Every row gives one point. Each table stands for the endless flat space through its points: a line for two points, a plane for three, and so on. Write the one point that lies in both, or say that there is none.

First (2 x 3):
[[-3.1  4.3 -4.7]
 [-2.2  3.7 -2.3]]
Second (2 x 3):
[[-5.0  2.4 -3.7]
 [-1.5  6.9 -3.7]]
They share: no point

First (2 x 8):
[[ 4.2 -2.1  2.0 -5.5 -0.4 -6.6 -0.3 -0.3]
 [ 3.0 -2.1 -2.8  1.1 -3.4  0.0 -1.5  2.1]]
Second (2 x 8):
[[ 3.1 -2.0  0.3 -1.7 -2.5 -4.1  0.7  1.4]
 [ 3.4 -1.1 -1.2 -2.9 -2.5 -2.3 -1.4  1.4]]
They share: no point

First (2 x 11):
[[-2.6  5.2  1.9  4.6 -2.1  5.5  1.6 -1.5  3.0  3.4  1.3]
 [-0.2  3.4 -0.5  2.2 -1.2  3.4  2.2 -4.8  4.8  1.6  2.8]]
Second (3 x 11):
[[-0.7  5.1 -2.2  1.8 -2.3  1.7  1.6 -3.3  6.3  2.0  2.7]
 [-1.7  4.1 -1.6  2.1 -2.9  3.3  1.1 -3.1  6.4  1.9  3.7]
 [-0.6  4.4 -1.3  2.5 -2.2  2.7  2.2 -3.7  5.6  2.2  2.7]]
They share: no point

First (5 x 18):
[[ 0.5 -4.0  3.0 -3.4  0.2  4.7 -3.0  1.5  3.1 -1.2  2.0  1.6  5.5 -2.2
  -0.2 -3.9  5.1 -4.4]
 [ 1.9 -1.1  1.0 -1.7  0.4  5.4 -3.1  1.1  2.5 -3.0  3.1  1.8  6.0 -1.6
   0.4 -2.8  4.4 -4.6]
 [ 4.5 -2.7  3.3 -3.4 -1.2  1.8  1.5 -1.4 -3.7 -4.5  1.9 -3.2  4.8 -1.1
  -4.9  4.9 -1.3 -8.5]
 [-0.5  2.5  4.1 -4.6  4.4 -2.4 -2.3  1.6 -6.5  2.9 -4.1  3.4  0.4 -3.9
   2.3  1.7 -0.5 -4.1]
 [-1.2 -1.2  0.2 -3.4  2.2  6.0 -6.5  3.8  5.5  0.7  1.2  5.3  4.9 -3.4
   3.4 -8.9  7.1 -2.2]]
Second (3 x 18):
[[-3.6  3.2 -1.1 -3.9  5.6 -0.1 -3.3 -1.5 -1.3  1.1  1.0  4.2  4.9 -6.0
   4.8 -1.5  6.1 -4.2]
 [-0.7  2.0  0.8 -5.2  4.4 -0.8 -2.7  1.2  0.4  2.2 -0.8  3.8  4.7 -4.0
   2.8 -2.5  4.6 -2.1]
 [-0.8  2.0  0.9 -3.5  3.8  1.2 -3.6  1.2 -0.6  0.9 -0.2  4.0  3.9 -3.8
   3.2 -2.3  4.0 -3.3]]
They share: [ 0.1  1.6  1.6 -2.8  3.0  2.3 -4.0  2.1 -0.7  0.4 -0.4  4.0  3.3 -3.0
  2.8 -2.5  3.1 -3.4]

First (4 x 24):
[[-1.5 -1.5  1.5  6.9  1.2 -0.5 -3.2  1.3 -4.5 -1.9 -3.7 -0.5 -4.4 -4.5
   3.6  0.2  3.2 -0.5  5.2  1.3 -3.6 -3.5  0.1 -1.7]
 [ 2.5  4.7  4.4  1.2  1.0 -1.8  2.0  0.7 -1.2 -4.4  4.9  9.0  2.8  0.0
   4.8 -2.8 -3.7 -1.3  5.8 -3.7 -3.4 -2.1 -0.2  1.5]
 [-1.1 -1.8  1.9  5.6  0.8 -2.1 -1.7  2.0 -3.4 -2.1 -3.1  0.3 -3.4 -3.9
   2.8 -0.5  2.3 -1.5  3.6  0.7 -3.7 -3.1  1.1 -1.8]
 [-2.1 -2.0  1.4  5.9 -0.5 -3.8 -1.2  2.6 -4.0 -2.6 -3.0  0.4 -3.4 -3.9
   2.5 -2.0  2.0 -1.3  2.1  1.5 -5.1 -3.9  1.4 -1.7]]
Second (4 x 24):
[[ 2.2  0.1  1.3  2.7 -1.1 -0.9 -2.6  0.1 -1.0 -2.0 -0.7  3.1 -1.5 -3.6
  -1.0 -0.2  1.7 -3.1  3.3 -1.8 -2.3 -0.3  2.3 -3.4]
 [-0.1 -2.2  4.1  3.9  2.3 -4.1  1.0  3.2 -1.8 -2.9 -1.9  2.0 -1.1 -2.9
   3.8 -1.2  0.5 -2.8  2.5 -0.2 -3.3 -2.7  1.8 -0.2]
 [ 1.6 -4.8  7.4  5.4  4.3 -6.2  1.0  3.2 -1.0 -6.3 -1.9  2.5  1.6 -4.0
   5.7 -2.4  1.1 -4.2  1.5  1.7 -3.9 -1.6  1.2  3.9]
 [-2.4  2.6 -1.7  0.9 -1.5 -0.3  0.1  2.8 -3.2  3.0 -1.6  1.8 -5.4 -1.7
  -0.3  0.7 -0.4 -0.6  4.1 -3.5 -2.0 -4.3  3.2 -7.4]]
They share: [ 0.3 -1.3  2.9  3.5  1.1 -2.9  0.1  2.3 -1.6 -2.3 -1.6  2.1 -1.6 -2.8
  2.3 -0.7  0.8 -2.7  2.9 -0.9 -3.0 -2.1  1.9 -1.6]

First (3 x 24):
[[ 5.1  2.0 -2.6 -3.1  4.4 -5.9 -0.6  0.6  3.2  6.4 -1.6  1.8  2.7 -1.6
  -0.5 -3.4 -3.5 -3.0 -3.8  6.6 -5.6 -2.6 -1.9 -1.6]
 [ 0.3 -1.4 -2.2 -1.9  1.8 -1.3 -1.4 -1.8  3.2  2.8  3.6 -3.2  1.3  2.0
  -0.1 -3.6  0.1  1.0 -4.6  1.8 -1.0 -1.0 -3.7 -5.4]
 [ 1.9 -0.6 -1.5 -5.3  5.0 -4.0  1.2  0.5  2.7  4.0  1.7 -0.7  5.1 -1.7
   1.1 -3.2 -2.6 -1.0 -6.5  3.4 -1.7 -3.7 -0.6 -4.3]]
Second (5 x 24):
[[  0.6  -0.5  -4.4  -0.7  -3.1  -5.1   2.6   2.9  -1.1  -0.5  -3.6   0.3
    0.7   1.5   0.3  -1.8  -0.7  -4.3  -6.5  -0.3   1.7   0.9  -7.6  -4.1]
 [ -1.5   1.9  -0.6  -2.3  -1.7  -2.8   0.5  -0.8   2.2   1.6   0.6  -1.0
    2.2   3.4   0.4  -3.0  -2.5  -5.3  -7.5   0.1   0.2  -1.5  -4.4  -3.0]
 [  6.8   4.2 -10.0  -4.5   2.9  -2.7  -3.6   1.6  -1.1   0.5   2.8  -2.1
   -5.6  -4.5  -5.7  -3.7   3.3   2.0  -0.4   3.5  -1.6   0.5  -5.7  -3.7]
 [  4.8   4.8  -7.2  -2.2   2.6  -3.0  -4.3  -2.7   0.5   7.6   4.5  -2.3
   -1.4   1.6  -2.8  -4.2   4.2  -4.7  -2.8   1.3  -5.7  -3.9  -4.3  -3.3]
 [  5.6   6.8  -8.0  -4.0   3.6  -2.0  -5.7  -2.5   0.5   5.8   6.3  -2.7
   -3.4  -0.6  -5.0  -4.4   4.4  -2.9  -2.0   1.7  -5.1  -3.1  -3.9  -2.5]]
They share: no point

First (5 x 24):
[[-6.4 -1.1 -0.2  4.6 -0.8  4.5  0.3  0.2  2.7  4.7  2.4 -0.8 -1.8  5.6
   0.1 -1.9 -6.4  3.8 -1.3 -2.3 -2.1 -7.1  4.5 -1.5]
 [-4.9  3.1 -3.9  1.3 -4.5  5.8  0.9  4.7  8.5  1.4 -0.9 -4.4 -1.9  4.7
   0.6 -3.1 -2.1  4.2 -0.7  2.6 -2.9 -5.6  2.1 -3.3]
 [-2.3  1.9 -2.3  2.3 -2.7 -3.0  1.5  1.1 -1.1  0.0 -0.5  4.0  1.7  3.5
  -4.0 -1.7 -5.7  1.6 -1.7 -1.2 -1.5 -3.8  1.5  1.7]
 [ 0.3  1.3  0.2  2.4 -1.5 -1.9  0.9  0.5 -3.8  3.7 -1.0  6.1  0.5  4.1
  -1.1 -2.4 -3.9  0.2 -0.9  0.7  0.5 -5.0  1.2  1.3]
 [-2.1  2.3 -1.0  2.2 -2.1  3.3  1.1  1.5  2.0  3.7 -0.6  0.9 -0.9  5.7
   1.3 -3.4 -3.1  1.6 -0.1  1.7 -1.1 -7.0  2.2 -1.5]]
Second (3 x 24):
[[-1.4  1.0  1.4  4.1 -2.9 -0.9  1.6  1.7  1.2  4.5  0.2  3.0 -3.1  3.2
  -2.3 -0.6 -1.8  1.5 -2.5 -1.4 -0.9 -3.3  0.2  0.5]
 [-4.5 -0.8 -5.5  2.0 -2.2 -2.3 -2.5  5.1 -2.0  5.3 -1.7  5.0  1.1  2.5
  -2.7 -1.3 -5.9  3.2 -2.6  4.7  0.1 -0.2  1.3 -0.4]
 [-1.7 -0.8  1.3  3.2 -2.6  0.1  0.3  1.9 -0.4  3.7  0.3  2.6 -2.1  2.1
  -1.9 -0.9 -3.1  2.8 -2.2 -1.3  0.1 -3.8  1.7  0.8]]
They share: [-2.4 -0.8 -0.4  2.9 -2.5 -0.5 -0.4  2.7 -0.8  4.1 -0.2  3.2 -1.3  2.2
 -2.1 -1.0 -3.8  2.9 -2.3  0.2  0.1 -2.9  1.6  0.5]

First (6 x 24):
[[ 3.2  2.5 -0.3  5.1  4.9  1.6  0.1 -1.2  2.5 -1.3  0.2  1.5  4.2  0.9
  -2.6  0.0 -4.2  2.6  0.2  3.7  1.0  2.3  0.5  2.4]
 [ 6.5 -1.6 -4.3  4.1 -2.0  3.8 -0.3 -3.8 -2.0 -2.8  0.9 -0.6  1.0 -3.0
  -0.8  1.8 -2.9 -1.2 -0.6  0.1 -2.2  1.5  2.7  1.8]
 [-3.3  3.2 -3.3  1.4  7.9 -3.6  3.1  1.1  3.5 -6.4  1.6  3.5  6.7  2.1
  -0.2 -2.3 -1.6  5.5  4.0  4.9  6.3  2.6 -1.5 -2.7]
 [ 6.2 -1.6 -2.8  0.3 -1.0  6.0  3.1 -5.0 -2.8 -1.6  3.3 -1.9  3.6  2.9
   4.6 -1.5  1.2  0.1 -0.2  2.3 -0.7  2.8 -0.9 -2.1]
 [ 5.5 -1.0 -0.1  6.5 -0.5  7.6  0.2 -6.3  1.6  2.6  1.8 -2.7  4.6  5.5
  -1.3 -4.0 -5.7  3.8  0.2  8.1  3.7 -2.1  1.1  1.7]
 [-1.5  2.3 -2.2 -5.2  5.0  1.4  3.3 -3.9 -3.4 -4.7  0.7  1.1  5.7  3.5
   4.8 -1.6  6.0  3.8  4.0  1.9  5.4  6.1 -2.3 -3.8]]
Second (4 x 24):
[[ 5.0  1.6 -1.8 -1.2  2.0  5.8  2.8  1.1 -3.2 -7.4  1.7  1.3  4.0  1.4
   3.4 -3.7  2.6  1.5  0.7  1.5  2.3  1.5 -2.3  0.6]
 [ 1.5 -0.1 -4.0  3.3  0.9  2.5  1.6 -7.3  0.0 -0.5  1.7 -2.1  3.8  2.4
   0.1  0.6 -3.2  1.6  2.0  2.3  2.1  3.0  2.9 -2.2]
 [ 4.1  0.9 -1.4 -0.3  1.5  4.9  2.4  0.1 -2.6 -7.1  1.9  0.5  3.8  0.6
   2.7 -3.0  1.8  1.4  1.2  2.1  2.7  0.8 -1.5 -0.2]
 [ 6.2  1.7 -5.8  1.7 -0.7  3.2  2.8 -2.7 -1.1 -2.4  2.6  2.8  3.4  3.3
   4.5 -1.4  2.1 -1.2  0.3 -1.9  1.6  4.5 -0.2  1.2]]
They share: no point

First (4 x 24):
[[ 4.1  0.9  4.3 -1.2 -4.6  1.0 -4.2  0.6 -4.3  1.6  3.5  2.1 -3.3  0.8
   1.6 -3.0  5.1 -0.6  5.7  1.0 -0.8  1.0 -5.6 -1.0]
 [ 3.3  1.1  3.1 -1.4 -1.4 -1.6 -2.8  0.8 -4.3 -1.0  2.3 -0.5 -0.5 -1.0
   0.4 -3.0  4.9 -2.6  3.7  1.2 -2.6  1.4 -2.6 -2.2]
 [ 2.9  1.7  3.9 -1.2 -3.6  0.7 -4.1 -0.4 -4.0  0.3  3.9  1.3 -1.9 -0.6
   1.9 -2.2  3.9 -2.2  4.4  0.9 -1.6  2.1 -4.9 -2.2]
 [ 6.5  0.5  0.3 -3.2 -0.6 -1.8 -0.6  2.2 -1.5 -2.0 -0.5 -1.9 -0.5  0.8
  -1.6  0.2  5.5 -2.6  1.7 -1.8 -0.8  3.4 -1.6 -1.0]]
Second (5 x 24):
[[ 1.7  0.2  2.9 -5.4  2.8 -5.0 -3.7 -2.4 -4.2 -5.2 -1.2 -2.9  6.1  2.9
  -2.5  4.0  1.9 -3.4  5.7  1.1  0.5  3.8  2.0 -3.7]
 [ 6.6  5.1  6.7 -6.3  3.3 -0.2  2.0  0.5 -8.5 -2.1 -0.4 -3.6  3.3  1.7
   1.9 -0.1  6.8 -3.6  2.1 -0.9  3.1  5.0 -1.6  2.5]
 [ 4.7  2.6  4.4 -5.1  1.9 -2.0 -0.7 -0.6 -6.0 -2.8  0.0 -2.6  3.4  1.4
   0.2  1.0  4.6 -3.4  3.3 -0.1  1.1  4.1 -0.7 -0.7]
 [ 0.0 -3.7 -0.5 -0.3 -1.1 -1.4 -1.8 -0.7  0.3 -4.7  1.0  3.4  2.3  3.3
  -1.9 -1.3  2.4 -5.4  7.7 -5.9 -2.9  0.8  0.4 -6.9]
 [ 8.6  0.9 -0.4  0.4 -4.2  2.8 -0.4  0.1 -6.5 -1.4  2.0 -0.1 -1.5 -6.0
   0.3 -4.9  5.7 -5.8  2.8  0.2 -3.8 -1.3 -5.2 -2.9]]
They share: no point

First (5 x 24):
[[  6.5  -2.4   3.5  -2.7  -1.7  -4.6  -1.5  -4.8   2.8  -3.0   1.5  -1.3
   -3.4   8.3   4.1  -2.9  -4.2   4.8   2.1  -1.2   4.7   6.0   1.0   1.4]
 [  0.5  -3.7   5.1  -1.0   2.6  -0.1  -2.5  -1.4   2.2  -2.5   5.8   3.9
   -3.3   4.0   1.9  -1.6  -5.8  -0.3  -5.5   4.0  -0.3   4.4   7.3  -3.1]
 [  4.1  -3.0   2.9  -3.9  -2.3 -10.6   2.7  -7.2   7.9  -1.2   0.3  -6.4
   -4.0   5.6   2.0  -4.1  -0.9   3.0   4.5  -1.5   3.2   3.3  -2.3   5.9]
 [  1.2  -1.4   3.5  -0.1   2.3  -6.0  -2.1  -5.9   4.1  -0.3  -0.7  -1.8
   -1.6   2.2   1.0  -1.2  -2.9   3.9   3.4   4.0   1.2   1.9  -0.6   3.0]
 [ -0.5  -1.1   4.3  -0.8   2.4  -7.5  -1.5  -5.8   5.1   0.5  -1.0  -2.4
   -1.3   0.7  -0.6  -2.2  -2.5   2.7   3.3   4.3   0.2   0.3  -1.2   3.6]]
Second (4 x 24):
[[ 3.0  0.9  1.0 -4.0 -3.0 -1.7 -2.0 -5.7  6.7  2.4  4.7 -3.2 -1.0  0.6
   2.6 -0.5  0.0  0.5 -0.4  6.3  4.5  2.1  6.0 -1.4]
 [ 3.2 -5.5  0.6  0.6  3.3 -2.9  2.6 -3.5  5.3 -4.6  2.3 -0.6 -4.0  2.0
   1.2 -2.8 -7.2  2.1 -1.5  5.4  3.6  2.6 -0.9  1.6]
 [-2.4 -0.9  9.4 -1.6  2.8 -2.9 -3.4 -7.7  1.1 -1.0 -0.5  2.6 -1.6  4.6
   3.6  3.1 -5.2 -2.3 -0.4  5.3 -5.1  6.1  2.2 -3.8]
 [ 0.5  0.4  4.8 -3.4 -0.8 -1.9 -2.1 -7.3  4.5  0.9  2.1 -0.9 -1.1  2.0
   3.3  1.6 -2.6 -1.7 -0.5  6.7  0.2  4.0  3.8 -3.2]]
They share: [ 1.3 -2.8  3.8 -0.4  2.3 -3.3 -1.9 -4.1  3.5 -1.5  2.5  0.5 -2.7  3.4
  1.9 -1.1 -4.0  2.1 -0.6  3.8  0.7  3.5  3.1  0.4]

First (6 x 24):
[[ 1.4  5.0  6.7 -7.7  3.9  4.7  5.4  2.5 -0.4 -6.5 -4.5 -3.4 -2.6 -2.0
  -3.1 -4.9  4.7 -4.3 -0.4 -4.6 -4.6 -0.7  3.7 -0.9]
 [-4.3 -0.2  4.9 -2.6  2.4  4.4  2.6 -4.5 -6.8 -2.0  0.0 -2.6 -3.9 -0.8
   6.2  1.9 -0.5 -6.3  4.6 -6.7 -2.2 -1.0 -0.1  1.9]
 [-7.1 -8.3 -0.7  4.4 -1.3  3.5  2.0 -8.7 -4.7  3.9  3.6 -2.4 -0.9 -0.6
  -1.8 13.3 -0.5 -3.1 -1.7 -2.9 -2.6 -7.8  2.0 -3.5]
 [-2.6  1.7  5.5 -3.5  5.0  2.6  1.6 -2.5 -9.7  1.8 -4.9 -0.6 -3.6 -2.0
   7.1  1.3  3.3 -4.7  2.5 -8.2  1.2 -2.1 -4.4  0.3]
 [-0.5  2.0  5.5 -8.2  3.6  5.0  1.6 -3.3 -1.7 -3.2  2.0 -0.7 -0.7 -6.5
  -1.7 -2.9  4.6 -0.3  0.2 -3.0 -3.3  1.7  7.6  4.6]
 [-0.1  3.4  8.7 -7.2  7.1  7.6 -0.1 -4.3 -1.7 -5.7  2.4 -4.2 -4.3 -8.3
   1.0 -4.4  4.5 -2.9  0.4 -6.1 -1.4  4.8  7.5  8.7]]
Second (4 x 24):
[[ -1.0   2.1   5.4  -6.0   1.6   5.7  -1.6  -4.8  -5.5  -1.3  -2.3  -1.6
    0.7  -7.5  -0.7  -0.6   4.3  -2.7  -0.7  -4.1  -0.7  -6.2   4.8   4.1]
 [ -5.8   2.1   5.3  -7.4   6.5   8.9  -3.2  -4.3  -2.5   3.5  -2.5  -2.2
    4.3 -10.2   3.9   1.8   2.4  -0.1   4.6  -6.5  -0.2  -4.3   0.3   2.3]
 [ -4.6   1.2   7.6  -7.0   3.8   4.3   0.9  -3.2  -2.9  -0.3  -1.8  -0.2
   -0.8  -5.3  -1.1   4.0   2.5  -1.9  -0.4  -5.5  -4.0  -1.3   5.2   1.5]
 [  0.6  -1.1   2.4  -2.4  -1.0   1.7   4.0  -6.6  -5.1  -5.3   2.1  -1.2
   -3.3  -1.3  -2.7  -1.4   5.7  -4.7  -4.1  -2.5  -2.5  -2.8   5.8   2.9]]
They share: no point

First (4 x 24):
[[  2.1   3.4   4.3  -0.8  -0.4  -3.0   3.5   0.0   4.7  -0.8   1.4  -1.9
    6.8   2.1  -4.1   1.4  -4.6  -6.0   1.8   2.5   0.5   5.1   1.4   2.5]
 [  5.4   6.1   3.1   1.6  -0.1  -5.1   5.6  -1.5   6.8   1.3  -1.6  -4.9
    6.5   2.1  -5.9   3.2  -3.1  -8.4   2.4   5.8   2.6   4.5   1.7   4.0]
 [  9.3   2.2  -3.8  -4.7 -10.0  -4.5  -2.5  -5.4   4.4  -1.1  -7.6   1.1
   -0.7   6.3  -1.4  -2.5  -2.2  -4.5  -2.4   1.0  -2.2  -0.3   3.8   2.5]
 [  4.7   0.4  -0.8  -7.3  -8.2  -2.9  -4.3  -3.2   0.0  -4.7  -2.8   5.1
    0.9   5.9   1.2  -3.1  -2.4  -1.5  -3.6  -4.6  -4.2   2.5   3.2  -1.3]]
Second (5 x 24):
[[ 0.6 -0.8  0.3  1.6 -9.7 -4.5  0.1  1.7  1.3  0.0 -5.4  3.1  7.6  6.2
  -2.3  1.9 -7.8 -6.3  6.2 -0.1  1.1  7.7  2.5 -1.5]
 [ 4.5  3.4  3.7 -7.0 -1.3 -5.1  0.9 -5.3  2.4 -4.8  0.6  0.5  3.3  1.6
  -3.2 -0.7  0.2 -4.8 -3.1  0.4 -0.9  2.5  1.0  1.0]
 [ 0.3 -1.7  6.0 -3.2 -6.0 -6.8  1.0 -2.8  0.6 -3.9 -2.9  5.3  5.2 -1.6
  -2.5 -2.4 -1.8 -8.8  3.8  4.4  2.1  4.1 -3.0 -0.5]
 [ 2.8  1.2  1.0  0.1 -6.6 -1.4 -0.2  3.1  3.0 -2.5 -2.9  2.6  4.3  2.3
   1.7 -1.4 -5.7 -5.1  3.2 -0.4 -0.9  4.8  2.2 -1.4]
 [ 2.9  2.3 -1.5  0.8 -7.3 -3.6 -0.6  0.5  1.2  2.2 -3.6  0.8  6.9 11.2
  -3.2  3.7 -7.3 -2.8  1.4 -3.5 -1.5  8.1  5.4  0.4]]
They share: [ 3.9  2.8  1.9 -3.5 -3.7 -3.6  0.2 -1.8  2.3 -2.6 -1.0  1.1  4.1  3.9
 -1.7 -0.1 -2.8 -4.2 -0.9 -0.8 -1.3  4.2  2.3  0.4]

First (6 x 24):
[[ -5.6   3.4   2.8  -4.4  -2.5  -4.0  -5.1   1.7  -1.9   1.1   3.3   7.6
    3.0   1.9   0.6   5.8  -0.8  -9.7  -5.6   4.9   2.7   2.4  -2.9  -0.3]
 [ -0.7   2.5  -4.0   6.0   5.1  -4.0   0.4   4.0   1.3  -0.1   7.7   2.9
    0.9   4.1   1.5   5.8   0.9   0.2   1.3  -0.2  -1.2   2.5  -2.9  -3.0]
 [ -4.9  -1.5  -0.3   0.8   4.2  -3.9  -1.2   3.8  -3.8   2.1   2.1   0.2
   -0.6   0.7   0.3   1.6   1.8  -7.7   0.3  -0.7   1.6   4.4  -6.7  -2.5]
 [ -1.8   4.4  -0.8   2.0   1.2  -3.0  -2.6   3.8   1.8   0.1   5.9   7.9
    4.9   6.6   0.3  10.8   0.6  -1.6  -2.1   3.5   0.7  -0.3  -2.0  -0.6]
 [ -1.2   4.6  -3.2   0.2  -0.2  -5.4  -2.4  -0.2   3.2   2.3  -0.3   6.5
   -4.5   1.8   0.5  -2.8  -5.8  -7.8 -10.3   2.9   0.7  -0.3  -2.6   1.8]
 [ -0.4   5.0  -1.6   1.6   0.6  -5.8  -0.8   1.8   1.4   1.8   6.2   4.9
    3.0   5.9  -1.3   9.0  -0.6  -1.1  -2.5   1.7   1.2   1.1  -0.9  -2.2]]
Second (2 x 24):
[[ 0.5  4.6 -2.7  4.5  5.7 -7.2 -2.2  2.9  3.0  2.3  3.4  3.4 -0.9  4.4
  -0.7  2.0 -3.3  0.0 -3.1 -2.5 -1.4 -1.9 -4.1  0.0]
 [-3.1 -0.8 -3.3  2.7  2.1 -1.2  1.4  3.5 -1.2  1.1  2.8  2.8  0.3  3.8
   0.5  5.6  2.7 -6.0 -0.7  2.9  2.2  4.1 -4.1 -2.4]]
They share: [-1.3  1.9 -3.0  3.6  3.9 -4.2 -0.4  3.2  0.9  1.7  3.1  3.1 -0.3  4.1
 -0.1  3.8 -0.3 -3.0 -1.9  0.2  0.4  1.1 -4.1 -1.2]
